Each row of a before or after table is a point. One or more steps were done to the points. Then noise was added and the rows were shuffled. The steps act on how far a point lies along the listed directions, d1 being the first. Write out the steps. A step turns or swaps two directions, mirrors them in a line or flattens them onto one, adds a multiple of one to another, or multiplies one. Angles are multiples of 10 degrees, from the lower direction toward the higher: turns from -170 to 170, lines from 10 to 170 but not 90. Use the fewest steps. Two steps may share a direction if one is a turn and the other turns, adds or multiplies; they go together, in the order done. Otherwise the lowest direction goes first.
In the rows, 128 means zero.

Directions:
(1): [163  96 120]
(2): [137 126 175]
(3): [160 164 124]
Before (12 x 3)
[[113 167 128]
 [148 137 102]
 [139 103 112]
 [135  77  95]
 [159 153 137]
 [ 99 108 102]
 [142  97 109]
 [170 153 130]
 [171 133 127]
 [177 126  57]
 [156 100 110]
 [105  93  82]]
After (12 x 3)
[[116  94 135]
 [102 146 122]
 [116 117 104]
 [106 163  85]
 [ 91 145 127]
 [127 152  97]
 [ 98 152 117]
 [125  97 139]
 [155  99 114]
 [104 109 142]
 [ 85 170 112]
 [ 75 118  74]]
Steps: turn d1 and d3 by -150 degrees; multiply d3 by 0.7

Directions:
(1): [153  77 148 101 120 114]
(2): [167 139 153 172 109 121]
Before (11 x 6)
[[166  82 142  87 106 103]
 [113 139  93 127 133 146]
 [184 109 151 142 137 118]
 [176  97 172 124 107  99]
 [172 140 158 143 106 106]
 [ 77 181  96 126 137 136]
 [140 139 123 125 143 121]
 [ 91 158 109 134 127 149]
 [149 109 158 120 118 125]
 [173 108 158 133 111 122]
 [ 66 198  92 128 142 160]]
After (11 x 6)
[[199 101 185 153  91 115]
 [144 132 123 124 143 116]
 [163 101 128 139 109 131]
 [106 190 116 136 127 129]
 [ 99 167 101 119 140 153]
 [176 110 166 143  93  97]
 [ 74 165  96 105 148 127]
 [ 86 136  87  78 139 130]
 [160 113 157 152 101 128]
 [ 96 151 123 119 135 143]
 [108 159  93 128 169 144]]
Steps: mirror d1 and d2 in the line at 130 degrees

Directions:
(1): [149  93 131 143 132  64 139 128]
(2): [168 128 113 180 139 148  99 111]
Before (8 x 8)
[[ 64 128 146  66 127 112 167 135]
 [190 133  93 200 146 164  96  98]
 [105 157 128  97 127 178 130 145]
 [142 123 141 120 123 140 134 136]
 [102 149 141 101 125 142 124 144]
 [ 95 160 124 101 113 206 128 139]
 [163 134 113 190 126 100 117 103]
 [129 137 132 140 120 130 140 132]]
After (8 x 8)
[[129 137 133 139 118 130 141 132]
 [141 124 142 121 124 137 135 135]
 [155 156 110 188 126 141 107 103]
 [155 166  98 166 138 213  98 106]
 [ 89 100 147  88 134  61 169 131]
 [ 75 147 137  69 106 162 155 148]
 [ 94 142 135  78 122 144 148 152]
 [104 135 143  98 124 116 137 145]]
Steps: turn d1 and d2 by 40 degrees

Directions:
(1): [172 141 150 134 103 151 150 109 187 114 119]
(2): [133 156 150 151  89 161 139 169  90 124 155]
(3): [118 182  97 142 163 143 138  99 125  92 151]
Before (14 x 11)
[[153 151 122 135 142 139 138  92 168 111 130]
 [149 154 120 138 128 146 142 100 155 117 129]
 [143 168 128 137 139 146 141 103 158 102 141]
 [130 121 132 131 125 135 130 130 140 137 113]
 [128 145 120 136 146 129 145 118 134 106 131]
 [149 157 115 140 142 140 141  98 155 104 128]
 [154 165 135 131 130 151 141 115 151 101 128]
 [123 122 110 123 142 113 129 115 130 128 130]
 [137 107 138 124 113 113 134 137 142 137 116]
 [138 106 141 116  98 110 118 144 141 143 126]
 [136 106 150 128 118 118 118 138 136 143 117]
 [111 133 118 131 147 121 108 129 104 134 133]
 [106 115 119 131 125 126 117 141 102 128 138]
 [132  92 139 117 120 119 128 129 145 148 112]]
After (14 x 11)
[[132 100 123 119 131 118 123 104 165 125 113]
 [145 158 129 139 136 144 128 104 154 114 130]
 [141  49 169 100  64  92 106 179 133 183 104]
 [150 169 136 152  96 160 154 140 123 108 157]
 [117 220 104 169 148 172 140 132  72  86 190]
 [143  64 179 119  82 110 111 173 126 176 104]
 [ 94 186  79 131 197 130 120 106  89  89 152]
 [116 192  99 153 166 146 153 108 113  79 155]
 [ 91 222  75 152 196 146 132  95  91  73 179]
 [104 193  85 151 161 149 134 110  85 100 165]
 [126 111 143 131 110 135 128 152 121 149 114]
 [140  73 166 121  76 112 126 179 121 166 111]
 [110 224  83 167 169 163 143 112  81  74 177]
 [151  68 192 126  46 138 131 195 116 179 114]]
Steps: multiply d2 by 3; turn d1 and d2 by 160 degrees; multiply d3 by 3

Directions:
(1): [ 68 101 149 157 124 163 143 119 158 131 161 131]
(2): [145 159 133 173 124 126 184 142  88 117 156 137]
(3): [122 143 140  84 121 147 155  88 120  81 132  85]
(4): [121 135 112 148 135 151 107  61  85 151 117 146]
(5): [160  47 127 120 110 131 149 122 104 125 134 133]
Before (11 x 12)
[[124 111 125 155 130 146 139 125 130 143 156 143]
 [149 180 131  60 137 100 128 158 161  83 105  78]
 [125  94 110 100 118 120  91 119 138 152 110 113]
 [182 212 119  69 151  82 119 164 153  99  98  87]
 [157  70 128 142 125 129 131 128 111 135 132 155]
 [140  93 139 166 133 122 111 153 130 138 132 151]
 [138  82 117 117 128 126  92 168 155 150 109 128]
 [152  84 119 107 122 117  97 163 135 143 119 126]
 [123  94 126 157 107 145 159 124 113 127 134 132]
 [151  83 125 141 124 130 163 140 130 106 138 132]
 [110  80 133 133 121 134 140 163 144 142 129 131]]
After (11 x 12)
[[110 171 123 172 154 124  90 139 142 154 122 164]
 [116 140 114 182 134 132 128 131  97 166 125 153]
 [126 123 130 202 145 117  83 160 132 172 122 180]
 [183  51 111  33 128 133 109  66 114 104  90  91]
 [150 151 105 152 139 118  80 139  97 170 112 152]
 [ 87 156 126 163 124 150 131 123 139 134 125 129]
 [154 166 100 131 124  98 124 144 103 147 114 119]
 [105 148 118 158 145 151 117  91 137 130 123 138]
 [169  88 121  43 117 149 144  42  83  77 100  77]
 [118 135 123 164 137 139 129 145 146 151 154 146]
 [165 143  96 177 137 118  97 160  89 180 108 164]]
Steps: mirror d1 and d2 in the line at 30 degrees; multiply d3 by 2; turn d4 and d5 by -150 degrees
